Every row gives one point. Any point is a mix of the corners, with weights that add up to 1. It lies inside the corners' shape when no weight is negative. Say inside or outside, and name the corners with a negative weight.

Corners:
(1): [-0.03  0.37  0.80]
(2): [ 0.02  0.95 -0.40]
(3): [ 0.48 -0.10  0.26]
(4): [-0.01 -1.01  0.14]
Points:
[ 0.01 -0.86  0.15] -> inside
[ 0.06 -0.62  0.42] -> outside (2)
[-0.07 -0.09  0.35] -> outside (3)
[0.24 0.09 0.41] -> inside
[-0.07  0.50  0.10] -> outside (3)
[ 0.02  0.62 -0.06] -> inside
[-0.07  0.27  0.01] -> outside (3)

Corners:
(1): [ 0.30  0.23 -0.05 -0.24  0.43 -0.01 -0.14  0.38  0.33 -0.16 -0.19 -0.23]
(2): [ 0.82 -0.35 -0.64 -0.16 -0.92 -0.56  0.06 -0.63 -1.08 -0.12  0.35 -0.26]
(3): [-0.06  0.06  0.08 -0.25  0.27 -0.09 -0.36 -0.45 -0.44  0.53 -0.02 -0.55]
(4): [-1.28  0.56  0.22  0.46  0.49  0.00 -0.10  0.40 -0.30 -0.28  0.12 -0.34]
(5): [-1.92  0.69  0.53  0.18  0.13 -0.33 -0.51 -0.09  0.06 -0.44  0.21 -0.20]
(6): [ 0.75  0.27  0.08  0.65 -1.58  0.23  0.39 -0.24  0.39 -0.21 -0.11  0.28]
(7): [ 0.63  0.11 -0.30  0.15  0.60 -0.42  0.09 -0.24  0.16  0.10 -0.77 -0.10]
(8): [ 0.07 -0.21 -0.33 -0.02  0.56 -0.22  0.16 -0.25  0.06 -0.26  0.17  0.10]
(9): [-0.67  0.25 -0.76  0.12  0.38  0.26 -1.07 -0.49 -0.35  0.55  0.02 -0.65]
(10): [ 0.29 -0.05 -0.13  0.06 -1.77  0.79 -0.04  0.17  0.26  0.64  0.02  0.39]
(11): [ 0.16 -0.12 -0.07  0.32  0.43  0.17 -0.47  0.22 -0.41 -0.41 -0.26  0.12]
(12): [-0.02  0.12 -0.20 -0.28  0.29  0.51  0.18 -0.28  0.00 -0.24  0.06  0.10]
(13): [-0.21  0.60 -0.07 -0.04  0.06  0.03 -0.35  0.42  0.25  1.33 -0.08  0.37]
Points:
[ 0.17  0.19 -0.16  0.20 -0.59  0.33 -0.04  0.05  0.08  0.19  0.03  0.18] -> outside (3, 5, 7)
[-0.19  0.33  0.12  0.16 -0.01  0.30 -0.09  0.30  0.24 -0.08 -0.18  0.17] -> outside (2, 3, 8, 9)
[ 0.32 -0.04 -0.26  0.01 -0.28 -0.02 -0.08 -0.31 -0.18 -0.12 -0.04 -0.10] -> outside (4, 13)
[-0.26  0.23 -0.17  0.06 -0.02  0.01 -0.38 -0.02 -0.17  0.33  0.06 -0.19] -> outside (7, 12)
[ 0.71 -0.28 -0.23  0.01 -0.37  0.10  0.27 -0.18 -0.34 -0.47  0.11  0.07] -> outside (5, 7, 9, 13)
